Each row of a before or after table is a point. The points were changed in one or more steps. Then noise was added and the rows were shuffled. The steps act on how far a point lies along the listed directions, d1 being the first. Name the steps. A step turns or swaps two directions, mirrors them in a line or flattens them onto one, adds a multiple of one to another, or multiplies one. Angles are multiples of 10 degrees, from the lower direction toward the higher: turns from -170 to 170, lines from 10 to 170 but not 90. Use the fewest steps. Two steps may share a direction if one is a turn and the other turns, adds or multiplies; they go together, in the order done. Otherwise the lowest direction goes first.

Directions:
(1): [0.01 0.62 0.04]
(2): [-0.50  0.03 -0.37]
Before (11 x 3)
[[ 0.80 -0.43  0.56]
 [ 0.37 -0.46  0.51]
 [-0.26  0.31 -0.03]
 [ 0.19  0.08  0.02]
 [ 0.55 -0.63  0.15]
 [ 0.65 -0.58  0.51]
 [ 0.64 -0.02  0.51]
 [ 0.30 -0.15  0.12]
 [-0.07  0.04 -0.33]
 [ 0.07  0.06  0.09]
 [ 0.50 -0.17  0.42]]
After (11 x 3)
[[ 0.53  0.09  0.48]
 [-0.07 -0.01 -0.34]
 [ 0.20 -0.01  0.02]
 [ 0.74  0.08  0.53]
 [ 0.32  0.07  0.49]
 [ 0.51  0.08  0.42]
 [ 0.62  0.10  0.51]
 [ 0.25  0.02  0.14]
 [-0.23  0.01 -0.01]
 [ 0.45  0.08  0.12]
 [ 0.08  0.00  0.08]]
Steps: flatten d1 and d2 onto the line at 100 degrees

Directions:
(1): [-0.59 -0.38 -0.55  0.20  0.09  0.21  0.10  0.35]
(2): [-0.14  0.73  0.15  0.04  0.23  0.31 -0.07  0.54]
Before (9 x 8)
[[-1.35 -0.70 -1.18  0.49  0.06  0.49  0.24  0.79]
 [ 0.06  0.73  0.17 -0.19 -0.07  0.36 -0.31  0.30]
 [ 0.09 -0.17  0.09  0.05 -0.07 -0.13  0.05 -0.24]
 [ 0.28 -0.27 -0.18 -0.19 -0.27 -0.22 -0.01 -0.42]
 [-0.05  0.86  0.41  0.10  0.25  0.26 -0.05  0.28]
 [ 0.33 -0.34  0.11 -0.18 -0.41 -0.29 -0.10 -0.33]
 [ 0.17  0.33  0.00 -0.12 -0.06 -0.15 -0.03 -0.15]
 [-0.11  0.43  0.15 -0.01  0.08  0.09 -0.19  0.01]
 [ 0.01 -0.30  0.09 -0.28 -0.27  0.03 -0.01 -0.44]]
After (9 x 8)
[[ 0.19  0.62  0.04 -0.20  0.00  0.09 -0.10  0.17]
 [ 0.05  0.26  0.18  0.09  0.07  0.03  0.04  0.06]
 [-0.07  0.45  0.28 -0.26 -0.06  0.26 -0.06  0.04]
 [ 0.08  0.56  0.23 -0.09 -0.08  0.15 -0.20  0.42]
 [-0.44 -0.47 -0.61 -0.03 -0.24  0.26 -0.13  0.07]
 [ 0.99 -0.69  0.47 -0.26 -0.67 -0.80  0.01 -1.40]
 [-0.62 -0.62 -0.52  0.30  0.06  0.11  0.20  0.00]
 [-0.38 -0.17 -0.27  0.10  0.02  0.07 -0.11 -0.10]
 [-0.22  0.20 -0.32  0.03  0.01  0.02  0.08  0.12]]
Steps: turn d1 and d2 by -130 degrees
